Each point is reached from the start by the listed moves, each made 0, 1 or 2 times, or once backwards (-1), plus a little noise. Is the number of moves made odd or even? Then give how often each move was made.

Moves:
(1): [17 -4 -1]
(2): [13 34 21]
Start: [ 3 10  3]
Points:
[-10 -25 -19] -> odd (0, -1)
[64 71 43] -> even (2, 2)
[-13  14   4] -> odd (-1, 0)

Moves:
(1): [ 21  -7  14 -16]
(2): [-10  30  11   9]
(3): [-17 -14  13   8]
(4): [19 -4 -6 30]
Start: [ 3 -8  2  1]
Points:
[  2 -24 -13  84] -> even (-1, 0, 1, 2)
[ 33 -60  -8  58] -> even (0, -1, 1, 2)
[-23 -48  10 -30] -> odd (0, -1, 1, -1)
[52  6 14 54] -> even (1, 1, 0, 2)
[-6  2 18 49] -> odd (0, 1, 1, 1)

Moves:
(1): [ 24 -10  -4   6 -12  10 -16  -7  -7  15  -4]
(2): [ 12  13  -1  12 -11  -6  -5   9   7   0   1]
(3): [ 12  -3  31  -4   0  -2  11 -10   5   2  10]
(4): [-9 -6  3 21  5  7  7 -8 -7  6  8]
(5): [  4  18 -11   3  25   4   7  12  13   4  -6]
(6): [-11   6   1  -6  -8  15  -7   4   2   9   1]
(7): [  8   5  -2   1  -3  -3  21  -2 -13   3   4]
(8): [  9 -19  14   1   5  -2  -3  19 -17  -8   7]
Start: [  4   6  14 -13   5  15   9   4   5  -9 -11]
Points:
[ 72  -3  22  24 -16  -3 -12  30  -8 -11  -6] -> odd (1, 2, 0, 0, 0, -1, 0, 1)
[ 55 -13  95  34   9  56  32  27 -31  30  36] -> even (1, 1, 2, 2, 1, 2, 1, 2)
[ 59 -51   3   6  -9  33 -41  39 -47   2 -15] -> odd (2, 0, -1, 0, 0, 0, 0, 2)

Moves:
(1): [17  2  5  8 -4 -8 -1  9  4 -2  8]
(2): [ 1 19  7 -6  3  5 10 -2 -2  0  2]
(3): [-10  -1  19   0  -9  -3  -9 -10   7  17  12]
(4): [ -2   8   8  22  14  11 -11   2   1  -3   6]
(5): [  1  -9   8  -4  19   7   6  -1 -20  -6   5]
(6): [ 5  1  0 -7  2 14 -9 -8 12 -3  7]
(7): [-11  -2  -2   2  -8  13  15   5  12  -1   0]
(8): [-5 -1  4 -7  0  0 -6 19 -6 -1  0]
(9): [ 2 -8 -9  0 21 -6  5  4 19 10 -5]
(10): [ -3  -5 -12   6  -3   8   0   5  -4  16   7]
(11): [-17   5  -6   0   3   0   3   7   4 -10  19]
Start: [ 8  5  0 -7 -5 11  2 -2 -2  7  6]
Points:
[ 20   9  34  -1  24  14  53 -10 -29 -22  13] -> even (1, 1, 0, 0, 2, -1, 1, -1, 0, -1, 0)
[-33  34  22 -30 -18   3  38   4  52  32  66] -> even (1, 2, 2, -1, 0, 0, 1, 0, 1, 0, 2)
[ -3  49  49 -43 -25  53 -21  -1  -7   8  42] -> even (0, 2, 1, 0, 0, 2, 0, 2, -1, 0, 0)
[-61   4  49   5  58  57 -56  12 -39  14  95] -> even (-1, 0, 2, 2, 2, 1, -1, 2, 0, 1, 2)
[-42  17  30 -15 -11  72  30  28 -18 -11  93] -> odd (1, 1, 1, 0, 2, 1, 2, 1, -1, 1, 2)
[-25  42  16  34  22  66  12   2 -67  21  34] -> even (-1, 2, 0, 2, 1, -1, 0, 0, -1, 2, 0)

Moves:
(1): [ 11  -2  -2  10   2 -15  -8  -2   1   6  -3   2  -1  -5  -6  -2]
(2): [  0   8  -7   3  -7  -6   0   2   2  -7 -11   4  -1 -10   0  -2]
(3): [ 1  3 15 -1  2 -2  6  1 -3  4 -2  1 -2  2  3 -8]
(4): [-12   7   1  18  -8  -6   7  -4  -9  -5  -2  11 -15   7 -11 -12]
(5): [-12  11   0  -2   8   2  -7   7  -9   3  -5   5  -2   2  -2   6]
(6): [ 10  -3  -4   1  -3  17  -7   4  -1  -4   0  -4 -11   8   9  -5]
(7): [ 14 -10  -7  14  11  -3  10   6   3   1   1   3   2  -2  15   0]
(8): [-2  2 -2  1  0 -7 -6  8 -5 -6  6 -5  6 -5 -2 -6]
(9): [-8 -3  4  5  7  7 -5  2 27 -9  5 -7  1 -6 -5  3]
(10): [-2  9 -6 -2 -3 -4  6  8 -2 16  1  1 -2  4 -1 -6]
(11): [ -2  16   4 -10   6  -2  -4  -5   8 -12  17  -1  -5  -2   0  12]
(12): [ -2 -10  -5  -5  -3  -7  -9   8   1   1   0  12  -2   1   8  -4]
(13): [ 0  6  1  8 -1 -5 -5 -8  6  6  5  4 16  0  5 -4]
(14): [ 5  1  2  0  3  0  9  1 -2 -4 -8  2  3 16 -7 -7]
Start: [  4 -11  -6  12  -4 -14  -6  -3  -3 -10  -4   3 -23   2   9  -8]
Points:
[-41  34 -53  32 -60 -95 -17  26 -60   1 -17  42 -59 -26 -36 -41] -> even (1, 2, -1, 2, 0, -1, -1, 2, -1, 2, 0, 1, -1, -1)
[-13  13 -31  71  11 -17  32  32  -2 -10 -55  41 -11  26  14 -41] -> even (-1, 2, 0, 1, 2, 0, 2, 0, 1, 1, -1, 0, 1, 2)
[-45  71 -10 -34   9 -28 -28   3 -37  30  40  -8  35   6  -5  14] -> odd (-1, -1, -1, -1, 2, -1, -1, 2, -1, 2, 1, -1, 2, 0)

Moves:
(1): [11 -4  4  0  1 -6  8 -6  0 -6  3  9  4 -5 -1 -4 -4 -2 -5  0  2]
(2): [ 4 12 -8 15  2  1 -1 -7 -7 -6 -1 -6 -1 -9 -1 -1  1 -1  7  7 -9]
(3): [ -3  -4  11   0  -1  -2   4  -2  -6   6  -3   7  -7  -4  -3  -4 -11  -2
  -2  -1   4]
(4): [  2   8  -2  32   6 -12  -4  -2   2  -2   5  -3 -11   1  -8  13 -10  -7
 -11 -19  -4]
(5): [-11   3   5  -2  29   8  -6   1  -7  -1   8   4   6   3   6   3  -6  -3
  -6 -10 -12]
(6): [  9 -13  -8  17  -5  15  -4   8   1  -7 -10   9   8   7  -8 -16  -9 -14
   1   2  -9]
(7): [-13  -3  -5   6   2  -5  15   3  -5   0  -8   6   2  -1   6   1  -1  -4
   0   5   8]
(8): [  8  -8  11   3   9  -5   3  21  -7  -2   3  -9  -2 -12   4   0  -5  11
  -1  14   7]
(9): [ -6  12   6   7   1  -1   1  -1  16  -1  -6   8   3   3 -10  -8  -7   4
 -13   5   1]
(10): [ 5 -4 -7  3  1  7  4 -4  6 13  0 -9  6 -2  8  1 -3  9 -4 -9 -3]
(11): [  2  11   4  10  -6   6   8   1   9   1  22 -10  -3  14   7 -12  -7   0
  -4  -2   6]
(12): [-4 -4 -7 10 -5 -5 -4  9  1  3 14 16 -1 -6 -3 -2  8  7 -3 -2  0]
(13): [ -3   8  10  11  -7   4   4   0 -10   7   5   4  22   2  -8  12   5  -7
  -1  -8  10]
(14): [  4   3  -1   4  -6   1   0  -1 -12   1  -2  -2  -1  11   8   0  -3  15
 -11   4  -6]
(15): [ -6  -8  19   6   0  10  -1  -1   3 -14   6  -1  -4 -18  21  13  -9  10
  -1  -6  -4]
(16): [  7  -7   0  -6   1   8   9  -4   1   4  10   3 -12  -4  -7  19   0   3
 -13  20  -4]
(17): [ 4 -4 10  4 -3 10 12  2  6  0 -2 -4 -9  3 -2 -9 22 -4 -8 -8 -8]
(18): [  2 -12 -11  -5   2  14  -7  -3  -4 -12   4   0   3  12 -10  -2  -4  17
   7  -9   3]
(19): [ -2   2   8   7  12 -10  -2  -4  13   3   1   5   3  11  -3   5   7   2
  16   4   2]
(20): [ -2 -11   6   6  -5   0  -5 -12  -3   6   7  -4   4  -2   0  -9  12  -4
  -7   9   9]
Start: [  4  16   8   3   1   4  -3   9 -14   7  14  -7   6  -2  -5   1  -6   0
  -7  -5   7]
Points:
[ 15  12  14  41  66  25   5  21 -14  -2  43  47  29 -56 -28 -15 -84  -4
 -65  16 -12] -> even (2, 1, 1, 0, 2, 1, 0, 1, 2, 1, 0, 1, 0, -1, 0, 1, -1, 0, -1, 0)
[-11  22  15  12   4  36  -7 -63   5  -9  42  -5  28 -15 -36  48 -56  29
 -55 -38  39] -> odd (1, 0, 0, 1, 0, -1, 0, -1, 2, 1, 0, -1, 1, -1, 1, 1, -1, 2, -1, 1)
[ 74 -65 -39  66 -29  44 -25 -25  13 -14  42  -3 -38 -14 -74   1   9  33
 -90   0 -18] -> even (1, 0, -1, 2, -1, 1, -1, 0, 1, 1, -1, 1, -1, 0, 0, 2, 1, 2, -1, 2)
[ -3  19  46  32  51   2   0  21 -34  11  44   9  57 -69   9  79  47 -10
  44  38  -5] -> odd (0, 2, -1, -1, 1, 0, 0, 1, -1, 0, -1, 1, 2, -1, 1, 1, 0, -1, 2, 0)
[ 40  -1   2  51  68  59 -12 -16 -10   5  95 -21   3 -31  18  56 -73  -6
 -33 -28 -43] -> even (1, 1, 0, 1, 2, 1, -1, 0, -1, 2, 1, 0, 0, -1, 1, 2, -1, 0, 0, 0)

Moves:
(1): [ 14   8   1  -4  -5  -6  -9  -9  -3  -2  -6  -8   2   2  -3 -10  -7  -1
  -2  -4  -6  -5  -6  -7   0]
(2): [ 3  3 -6 -3 -5 -4 -5  0 -2 -2 -1  5 -9 -6  4  5 -3 -8  0 -2  0  6  2 -4
  0]
(3): [-1  4 -2  0  3 -4  1 -1  1  7  1  2 -1  4  4 -2  5 11  2  6 -6  1  9  3
  9]
(4): [  2   5  -4  16  -2   1   0   9   2  -3   1   1   2   2  -9  -3   8 -16
   1   8   2   0  -7   0  -3]
(5): [  6   4   1   3   4 -15 -12   9   1  -7   8   6  -7 -10   2   0 -11   3
 -10  -4  -3  -1  -8   5  -2]
(6): [ 12   8   4  -1   8   3  -9  -2 -14  -7   5  16   0  -8   0  -1   6   2
   1   2   1  -8   8  -2   4]
(7): [ 11   7   0 -14  12   1  14  -3   7   4  -3  -2  -5   2  -1   5  -2   3
  -1   8   3   6   2  -5   2]
(8): [ 2 -1 -4 -2 -3  4  0  5  0 -9 -3  3  2  5  6  1  5  0 13 -3 -1  1  5  6
 -7]
(9): [  5   3  10  -5  -6   0  -8  -2   2   0  -3  18  -6  -3  -1   1   5  -4
   2   4  -2  -4   1 -15   0]
(10): [  8  -1  -3   3   3   5  -3  -2   1   6  -6   3   2  -3  -4   7  -5   3
   4   1   1  -3   2   2 -10]
(11): [ -7   7  -4   8  -5   3   9   1  -2   6   8   6   1  -2   2  -7  -3 -10
   2   1  -5  -9   5  -4  -6]
(12): [  4  -3  -1   5   0  -4  -1  -7   5   0   7   9  12   3  -6   0   6 -11
   2   6  -1   2  -3   6 -10]
(13): [ -2   5 -12  -3   2   0   1   1   8  -3   0   6  17   4   3  10  -1  -5
  -1   2  -4 -11  -2  -6   8]
(14): [ 1  3 -6 -3  4 -5 -6  1 -5  8 -1  2 -5 10  3  5  5  2 -2 -1  0  3  0  0
 -4]
(15): [-3  5  5  8  0  0  3 -8  0  2 -2  0 -2  0  2  2  3  4  1 -5  6 -6 -1  8
 -4]
(16): [-4 -6  6  1 -1 -4 -1  0 -2 -3  0 -5 -3  3  2 10 -4 -5 -3  1 -6 -2  4  3
  2]
(17): [ 2  6  3 -4 10 -6  0  6  2  6 -2 -3  0 -4  0  1  6  4 -2 -3 -7  0  8 -3
  2]
(18): [ -3  -3  -3   5  -4  -2   5  -5   6  -7  -4  -4   5   3  -9   7   9  12
   2  -1 -10   2  -1   7  -4]
(19): [-3 -3 -1  0 14  2 -2 -2 -2  0  4  0 -4 -5 -7  6 -2  1 14  0 -1 -4 -2  1
  6]
(20): [  0  -9  -7   5   0  -6   5  -5   0  -4   2   3  -3  -1   4  -4  12  -6
  -1  10   4  -3   5 -10   1]
(21): [  3   1  -9   1 -11  -8   2   3  -5   4  -2  -4   6   1  -6   0  -4  -1
   4   8  14  -3  -3   2  -8]
(22): [ 6  0 -1 -6 -2  5 -4  2  9  7 19 -8 -2  1  4  0  7 -5  0  2  2 -5 -1  6
  7]
(23): [-2 -8  0 -5  1  3  2  0  6  1  2  3 -5  0 -7  0 -1  0 -1 -8  3 -6 10  8
  2]
(24): [-10   4  -2  -8   2   1  -2  -4  -2  -6  -5  -4  -2  -2   0   1  -2  -4
  -1   6   3  -2  -7  11  -4]
Start: [  3   8   9  -5  -8  -2  -5  -2 -15  -2  -8   7  -5   1 -11  -5 -10  -6
  -3  -4  10  -4  -4  13   3]
Points:
[ -2   9 -11  -4 -49  14  35  17   7  44   4  22  -3  13 -31  14  -1 -65
  22  54  26 -20   8 -21 -27] -> odd (-1, 0, 0, 1, -1, -1, 1, 0, 2, 1, 2, 0, 0, 0, -1, 1, 0, 0, 0, 0, 2, 1, 0, 0)
[ -6  30 -44  44 -15 -76  -3  46   8  -6   0   2  70  21 -21 -16  -2   2
  -8  -4 -51 -23  -7  22   5] -> odd (1, -1, 2, 1, 2, -1, -1, 1, -1, -1, 1, 1, 2, 0, -1, 0, 2, 1, 0, 0, 1, -1, 0, -1)
[  4  86  -6  42   7 -50 -34   4 -46 -32  12  30 -17 -50 -35 -61  13  -9
   1   0  -8 -81   2  37  12] -> even (2, 0, 2, 2, 2, 2, -1, 0, 0, -1, 2, -1, 0, -1, 2, -1, 2, 1, 1, 1, 1, 0, 1, 2)
[ 33  70 -31 -10  39 -32   0 -32 -43  21 -12  95  36   9 -14  30  50 -31
  26  47  -4 -36  33 -40  -3] -> even (0, 1, 1, 0, -1, 2, 1, 0, 1, 0, 1, 2, 2, 2, 1, 0, 2, 0, 1, 1, 1, -1, -1, 0)
[ 63  64 -25 -94  27 -40 -28 -28 -57 -25 -50  50 -10   2   7  11 -25   5
  15  30  32 -34  11 -49  42] -> even (2, 1, 1, -1, 0, 2, 2, 1, 1, -1, -1, -1, 2, 1, 0, 0, 0, -1, 1, 1, 2, -1, 0, 1)
[ 14  18 -27   0   5 -46 -45  18 -21  -7  24   3 -67   9  -6   3  62 -11
  29  53  19   3 -20  21  27] -> even (0, 1, 2, 2, 1, 0, 0, 1, 1, -1, -1, -1, -1, 2, 0, 0, 0, 1, 2, 2, 1, 2, -1, 1)

Moves:
(1): [  7  -6  -1 -10  -2  19  -9   5  -5   4   4  -5   7  -1  -4  -6   1  -5
  -1   3  -2  -8   4  -2]
(2): [  7  -6   4 -13  -3   1   2  -6 -12   3  -7   7  -1   1   3   7   3  -2
   5   9  -3   0   6  -2]
(3): [ -7   7   6   2   5   8   4 -14  -8   1   0   0   1   2  -4  -3  -2  -1
   3   2  -2  -3   2   0]
(4): [  9   8 -15   8   4  -1  -8   4   2   3   7  17  -1 -11   5   8 -11   0
   0  -5  -6  -6   7  12]
(5): [  0  -1  -5  -3   0  -5  -1   1  -1  -7 -10  -6   0  -4  -2  -5  -2   3
  -6  -6  -5  -2  -3  -2]
(6): [-4 -4  1  4 -8  8  7 -3  7  1  1  8 -1 -3 -4  2 -1 -1  4  0  4 -8  0  4]
(7): [  5   9   6   1   2   5  -1   6  -3   2  -6  -2   2 -11  -7   8   3  -6
   6  -4   0  -7 -11   6]
(8): [ -5   2   1  -4   5  -4   0  -6   3   4   3   3 -14  -8   4  -3   7   2
  -2  -1   0  -6  -3  -5]
(9): [  6   2   4  -7  -5   4   4  -3   3 -17  -8  -4 -11  -4  -1  -3 -10  -2
   2   2  -1   7  -3   4]
(10): [10  1 -3 -3 -2  1 13 -8  4  7  4 -3 -4  5  3  2  4  3  3 -4  2 -6 -9  4]
(11): [ -2 -11   4   6  -5   7  -7  -6   0   5  15   4  -7   3 -10   0  17   0
  -1  -4  -3   5  -7  18]
(12): [  0  -4  -1  -2  -4  -8   4   1  -3 -12   5   4   6  -2   0  -8   2  -9
  -5  11   0  -3  -5 -12]
(13): [-10   0  -2 -11 -10   1   8   7  -5  -4  10  -4   8  -9   3  -3  -4   5
  -9  -5   1  -6  -1  15]
(14): [  7   0   4   2   2   9  10   7   1   7  -2   4   1   6  -2   0  -5  -3
   2  -7 -12   2   1  -4]
(15): [ -7  -2   4   2   5   8   1   1 -12  -6   6   3  -1   7  15   4   7   0
   2  -3  -3  -6  -9   6]
(16): [  3  -6   1  -7   1  -9  -8 -10   5  -5  10  -3  12   1 -11   8  -9   2
   4  -8  -5   2   2  -8]
(17): [ 2  5 11  0  3  0  3 -4  5  5  4  6  3  8  0  2  1 -1  2  4 -3 -4  5  8]
(18): [ 4  0  3  1  2  2  5  1  2 -4  2  0  0 -2  2  2 -3 17  3  7 -1 -3  3 -2]
(19): [ -1  -2 -11   1   3  -4   2   6  -4  -8  -3   2  -2   1  -8   2  -2  -1
   6   2  -2  -8  -2   8]
(20): [  0   5 -12  -3  -4   3   5   6  -8  -3  13  -5  -6  -6  -9  17 -20  -6
 -24  -9  -2  -2   2   4]
(21): [-3 -3 -2 -1  2  0  4  0 -4 -3 -2  7  4 -2  5 -5 -7 12 -4  3  8  2 -5 -3]
(22): [ -3   1   0  -3  -1   7   7  -8  12   2   4   1  11  -9   1   9   5  -7
  -3   6 -10   2  -2  10]
(23): [ 2 -3  1 -4 10  4 -1 -2 -4 -7 -6 -3 -2 -3  4 -2 -2 -2 -6 -8  0  2 14 -2]
(24): [  5 -16   5   4   2  -6   7  -2   4   8   1   4   5  -7  -2   2 -15  -2
  -5  -5   0  -7   6  10]
Start: [ 5  3 -6  1 -9  9 -8  6  4  2 -6 -2 16  0 10 13  9  0 -4  1  8 -3 -8  5]
Points:
[ 56  -8  15 -34 -34  73  25 -17  -1  -1  84  31  37 -18 -34  25 -87   3
 -26 -38 -39 -53  23  66] -> odd (2, 0, 2, 2, 0, 1, 0, 0, 2, 1, 1, 1, 2, 2, 0, 2, 2, 1, -1, 1, 0, -1, 0, 1)
[-20  31 -39 -44 -60  11  52  33  -5 -78 -16 -61  24 -67 -21  28 -12 -46
 -95  -4 -11  11 -32  22] -> odd (-1, 0, 0, -1, 2, 0, 1, -1, 1, 0, 0, 2, 2, 0, -1, -1, -1, 0, 0, 2, -1, 2, 1, -1)
[ 38 -18   4 -39 -17  37 -15  13 -41 -61   5   8  43 -40  -2  31 -32   6
  74  26   2 -84 -28  29] -> odd (2, 1, 1, 1, -1, 1, 2, 0, 2, 0, -1, 1, 1, -1, 2, 2, -1, 2, 2, -1, -1, -1, -1, 1)

Moves:
(1): [-15  -2  -1 -10  -5  -2   6  -4  14   8   4   1  -7   8   5  -9  12 -16
  -2  -3 -10  -3  -1   6]
(2): [ -6  -6   8  -7  -2 -10   7   2   5 -12   4 -11   0  -1 -11   6  -2   4
 -16  16   1   7  11  -9]
(3): [ 17   9 -14  -4  -2  -4   9   2   2  -1   9   1  -3  12  -6  -1 -10  -4
   7   1  -9  11   1   0]
(4): [  0  18   4   1  13 -10   2   5   6  14 -16   0 -11   6 -22  -2  10   9
  -4  -4 -12  -8  -3   3]
(5): [ 11  10   4   5  -5  15  -6  13  -6  11   5   1  -6 -11  11   3  -7  -4
  -3   0 -10   2  11 -11]
(6): [-18   4  11   4   6 -11   1   4 -22  10   0 -14  -2  -4   9   6   3 -10
   1   0  13  17   4 -12]
(7): [  7   8  -9   1   2   1  10   0   6  -8  10  -3 -10  -8  -1   2   0   4
  -3  -9  -8 -12  -6  -6]
(8): [ -2   5   5  10 -19  -5   7  -9  -9  -9   3   0  -5 -14  -4 -12   5  -2
  14  -7  -3   6   3   5]
(9): [ 4 -3 -3 16 -6  2 12  6 -6 -5  6 -5 -5 18  8 -7 -9  6  0  1 -3 -5 -3 -1]
(10): [  2  -3   8 -11   1  -1  11   9  -9  11  20  -4  10   7  -3  11   1   6
   0  -5  -4 -11   9   7]
(11): [ 6 -6  3  1  0 -9  2  1  7  5  4 -4 -8 -6 -1  4  1 -3  7  0  4  0  2  1]
(12): [ -3 -10   0  -1   5  -5   9   2   0  -8  -4   5   8  -4  -2   0  -4   1
 -12   2  -8   1  -4  -5]
(13): [ 1 -1  1  7 -1  4 -1  1 -3 18  9 -1 -6  1 -3 -3 -1  2 -3  3  9 -4  3 -9]
(14): [ -8   1   1  -8  -1  -4  -2  -4   0  -1  -5   2 -12  -5   2  -6  -3  13
  -2  11   7   6   1   0]
(15): [ -5  -3   2   3   2  -6  -6  -9   2  -4  12   7  -9   5   8  15 -14   3
   8   7 -13  -6  -4   0]
(16): [  7  -6  -2  -8 -12  -5   4   3  -1  -4  -3  -4   3   5  -3   8   8   7
  -5 -11  -5  -5 -12  -8]
(17): [  3   3  -9   8 -10  -4   1   6 -15   7   4   6   8   0  13  10   2   1
  -8   4   1   3  13   1]
(18): [ 19  -1  -1  -4   9   0  -4  -6  -2   1  20  -1   1 -11  -9 -11  14   0
  -1   2  -9  -9  -9   5]
(19): [  9  -5   0  -2  -3  -1  -3  -3   1  -5   3   6  -7  -2   1 -12   7   5
   2  -5   1  10   8  -2]
(20): [-2 -7 -8 13  2  7 -6  8  2  3 -1 -9  4 -3 -6 15  2  0 -3 15 -1 10 -7 -8]
(21): [-2  0  4 10 -8 -2 -2  6 -4 -6 12  1  0 -2  0 -1  2 -5  3 -1  9 10 -2 -2]
(22): [  5  14  -7  -5   6  -6   6  -5   7   2  -2   6  -4   8   6  -4  11   8
   8   0   3  -9 -11 -12]
(23): [-10  12 -13  -2  -1  -5   0  -9   6  -6   8 -17  14 -11   6  -8   2   4
   7  -6   3  20 -12   0]
(24): [-6 -3 -1 -7  3 -6 -9  5 -3  7 -7  0  4 -3 -9 -3 -1  1  4 -1  1 -3  6 -1]
Start: [ -4   4  -8 -13   1 -10   1   4 -13  -1   5  -9   9   2   2   7   0   1
   0   3  -7   4  -6  -6]
Points:
[-39  20  11 -32  36 -39   8  41 -57  39  12 -10  18  28  46 -31 -29  -6
  37 -26  20  69  19 -44] -> even (0, -1, 1, 0, 1, 2, -1, -1, 1, 1, 0, 2, 0, 0, 0, -1, -1, -1, 2, -1, 1, 1, 1, 2)
[ 21 -16  54 -59 -21 -53  27 -57 -14 -10  53 -10 -10 -23  -5 -21  53  44
  64 -18  55  -5  25   0] -> odd (-1, 1, -1, -1, -1, 0, -1, 2, -1, 2, 2, -1, 1, 0, 0, 0, -1, 0, 2, -1, -1, 2, 0, -1)
[ 74  35 -23  45 -95  -9  69  46 -68  -7  67  14 -22  16  25 -10 -11  46
 -14 -17 -71  15  34 -12] -> even (0, 0, 1, 1, 2, -1, 0, 2, 2, 1, 0, 1, 0, 1, 0, 1, 2, 0, 1, 0, 1, 0, 0, -1)
